Rows are points. The window is the flat piece filled in between its corners: a triangle in 3 columns, a solid with four corners in 4, and so on. A path goes straight from each point to the next, and from the last back to the first. List the points from which the path goes on through the window.

Window (3 x 3)
[[19,13,32],
[-48,-26,-10],
[-15,-28,-4]]
Path:
(1): [-56,-41,9]
(2): [-31,-5,-28]
(3): [-29,-10,-41]
(4): [-35,-31,6]
(5): [-20,-17,24]
(6): [-12,13,8]
(7): [-11,-16,-13]
(8): [-29,-48,20]
Through the window after points: 1, 3, 7

Window (6 x 6)
[[50,1,11,-46,44,-18],
[-23,4,12,15,49,18],
[32,16,-4,-7,41,-41],
[15,47,-9,3,-48,2],
[-15,-2,-34,14,39,33],
[57,-35,33,55,-49,26]]
Path:
(1): [51,27,-6,-2,6,10]
(2): [42,38,-4,0,36,-4]
(3): [14,-16,-2,-20,24,-29]
(4): [21,-50,23,34,-46,-3]
(5): [55,-1,20,39,-21,32]
(6): [17,47,-17,-12,26,9]
(7): [-1,-2,-10,-18,8,-23]
(8): [21,-1,-2,-17,26,-26]
(9): [46,31,10,2,57,-13]
(10): [43,19,1,24,22,8]
(11): [9,-6,7,3,3,-14]
(12): [16,-8,5,-13,21,-8]
(13): [20,50,14,10,50,25]
(14): [15,28,-5,17,52,24]
(15): [-24,-36,-14,-8,11,-24]
(16): [19,-4,1,-4,-4,-11]
Through the window after points: 2, 4, 8, 10, 12, 14

Window (9 x 9)
[[18,28,1,14,-5,15,10,-9,4],
[4,4,40,12,-11,-12,-1,47,0],
[9,-30,-11,13,-1,31,9,-5,-29],
[28,-19,-41,7,-10,2,-14,-4,-24],
[14,-3,-4,-21,-14,5,12,-4,-29],
[7,7,-25,-12,21,15,7,7,3],
[-46,18,60,18,-10,-32,-28,37,-9],
[-9,4,34,22,18,-47,0,18,-19],
[5,-9,-40,15,-16,9,22,13,-43]]
Path:
(1): [21,20,-19,13,12,0,-11,28,-46]
(2): [-13,-21,-8,7,-27,-15,23,-5,2]
(3): [1,-32,-18,-14,-23,-13,18,1,-5]
(4): [21,9,-8,3,-1,11,-10,1,-35]
(5): [20,28,4,-6,25,22,-9,18,-26]
(6): [-2,-12,-26,-4,4,5,14,3,8]
(7): [-23,-5,19,15,-16,-25,-1,15,2]
(8): [7,21,17,10,15,0,-8,34,-45]
Through the window after points: 3, 5, 7

Window (12 x 12)
[[13,-22,-16,0,-18,27,-15,5,-3,-12,20,-6],
[11,28,-5,5,-26,8,13,15,11,16,-23,-4],
[-2,4,-20,-19,0,5,19,-16,25,-38,5,-1],
[-7,10,11,12,8,10,-27,33,8,-9,-20,6],
[3,26,13,-21,-16,23,-5,-18,-33,-5,2,3],
[-33,-22,-13,1,-7,-10,-18,-11,5,-22,-14,7],
[-21,25,15,-33,-14,-9,-5,11,-17,3,-26,-18],
[29,0,17,-2,12,-6,-9,-6,-19,11,-12,-2],
[-16,-25,-17,13,17,7,22,-19,-4,11,12,-15],
[-12,2,-25,15,3,-14,10,-9,-25,10,22,-17],
[11,-7,27,32,-8,0,11,31,-18,-7,-1,0],
[-34,-6,1,-14,3,-13,5,-24,-2,11,60,9]]
Path:
(1): [-10,1,-3,-11,3,3,7,24,-2,1,-10,13]
(2): [2,-8,-17,-25,0,4,-4,14,-20,9,-2,18]
(3): [5,17,21,12,-11,1,-6,-14,-6,-12,3,-16]
(4): [4,-5,11,3,-11,10,-12,-2,-2,2,2,-14]
(5): [0,3,-19,-3,17,-6,5,10,-15,-7,6,18]
(6): [-21,-25,-10,-13,5,-12,3,17,-17,10,-5,29]
(7): [-5,4,-6,10,-3,-4,2,-7,7,-2,13,-18]
(8): [1,4,15,5,-8,9,-20,-13,-8,-14,4,-15]
(9): [-5,2,3,-10,3,6,-2,1,-20,-3,5,6]
(10): [0,2,-3,-25,-12,8,12,1,-16,1,-3,7]
(11): [-9,18,-1,-3,-7,6,-10,-16,-6,-1,4,-9]
(12): [1,9,-4,16,-14,6,-3,-9,5,4,-7,-15]
Through the window after points: 4, 12

Window (14 x 14)
[[-2,36,13,14,-30,-19,17,-21,-22,-14,-44,3,14,31],
[8,11,18,20,12,-3,17,-25,17,-3,14,4,20,-24],
[-30,18,27,26,-4,-25,8,-29,-38,25,-43,-30,-12,0],
[18,14,-2,-50,41,17,24,-37,-14,-21,14,-1,9,-13],
[18,-19,-34,-36,13,37,-3,-4,8,33,-19,-19,-20,-7],
[60,1,5,-8,13,0,-13,21,-28,10,-10,16,-5,-1],
[-26,18,-8,-1,12,-40,-13,-16,-17,26,-5,33,-3,-16],
[-26,29,-44,3,10,-21,18,-46,-52,9,40,31,-14,-3],
[-25,16,-10,20,-7,-12,-33,22,-8,-15,29,2,11,-39],
[13,-21,7,-18,-37,-13,0,-14,-9,-8,-8,-17,-24,-7],
[-18,-11,14,-8,-1,29,-23,22,17,-22,58,21,-55,-50],
[25,-29,-8,5,31,11,-37,14,8,-26,0,-9,-20,12],
[-17,-7,-25,-5,31,-11,33,8,-6,-5,-1,-15,3,8],
[33,28,-13,7,35,-27,-5,16,16,-3,-15,-39,5,36]]
Path:
(1): [2,18,-24,31,-12,-47,13,-7,-23,-13,-27,7,-9,-33]
(2): [11,3,-6,4,20,-6,11,-3,-7,-18,-26,-12,-16,-18]
(3): [-2,8,2,-28,-9,15,7,-23,-17,9,37,-5,16,31]
(4): [-3,8,7,11,-8,-11,-15,15,6,33,45,-5,-7,28]
(5): [3,20,-6,-2,34,-18,9,-23,-21,-56,-34,5,-4,-35]
(6): [2,17,-3,6,0,-13,3,-3,-6,-20,-14,-2,-16,-6]
(7): [-8,-8,11,-6,0,14,-8,-2,-7,14,20,8,5,14]
(8): [3,-19,0,-22,-10,-1,-20,-2,-12,21,34,-19,-14,17]
(9): [0,14,-3,2,-2,-11,13,-16,-12,-18,-21,2,-6,-18]
(10): [5,20,-18,18,12,-11,7,4,-13,-31,-54,-29,-38,-19]
(11): [-3,-10,-2,-8,-5,2,-13,-2,-3,28,24,7,4,5]
(12): [6,9,9,-14,11,8,-21,-3,-3,8,7,0,-1,8]
Through the window after points: 6, 8

Window (14 x 14)
[[-4,-55,-23,-4,10,11,-2,-4,-10,7,-1,21,19,-19],
[-31,34,3,-12,7,23,7,-30,16,-19,17,-8,-19,24],
[-17,8,9,3,-11,13,-21,-7,-13,-20,1,-8,-11,-27],
[-1,-10,7,28,15,9,14,-31,-18,-3,10,5,17,14],
[-9,29,12,-13,1,23,-6,-12,-24,13,-4,-6,-10,6],
[-7,8,-2,47,-28,11,-16,15,-13,30,-18,3,11,1],
[3,6,35,3,-9,-5,-4,-22,2,7,-34,-18,8,14],
[27,21,-12,2,-24,19,-9,5,-14,17,24,-10,5,3],
[1,11,-14,16,4,3,-60,-16,21,-16,-10,-11,-17,13],
[-2,12,19,11,-11,0,-9,-1,-3,12,15,34,-14,18],
[2,4,-21,-11,24,13,24,-11,-3,-18,3,-8,-7,-5],
[-24,-18,-37,21,5,6,-9,19,-18,5,3,-29,-7,15],
[-25,-14,15,12,0,35,10,-1,-4,-6,-26,-21,-29,-2],
[-7,0,22,-13,15,-1,-9,-2,22,47,-13,-21,-17,-3]]
Path:
(1): [-7,-8,-27,19,-12,0,0,-36,-21,-9,-22,-24,-35,21]
(2): [-9,4,27,2,5,12,-10,14,8,13,-4,-4,16,-1]
(3): [-13,-2,-1,6,-1,23,-6,9,2,6,6,-8,7,0]
(4): [10,-4,-28,2,-8,-17,-11,-23,-27,5,-25,-12,-38,8]
(5): [5,-10,-26,-6,-21,7,2,-28,-8,24,-21,-10,-15,-5]
(6): [-14,6,31,10,19,19,-10,19,7,5,8,-13,-4,6]
(7): [-9,-6,4,7,1,22,-11,4,-5,-7,8,-3,3,14]
(8): [1,9,-23,7,-6,2,3,-23,-12,10,-14,-6,-11,-14]
Through the window after points: 1, 5
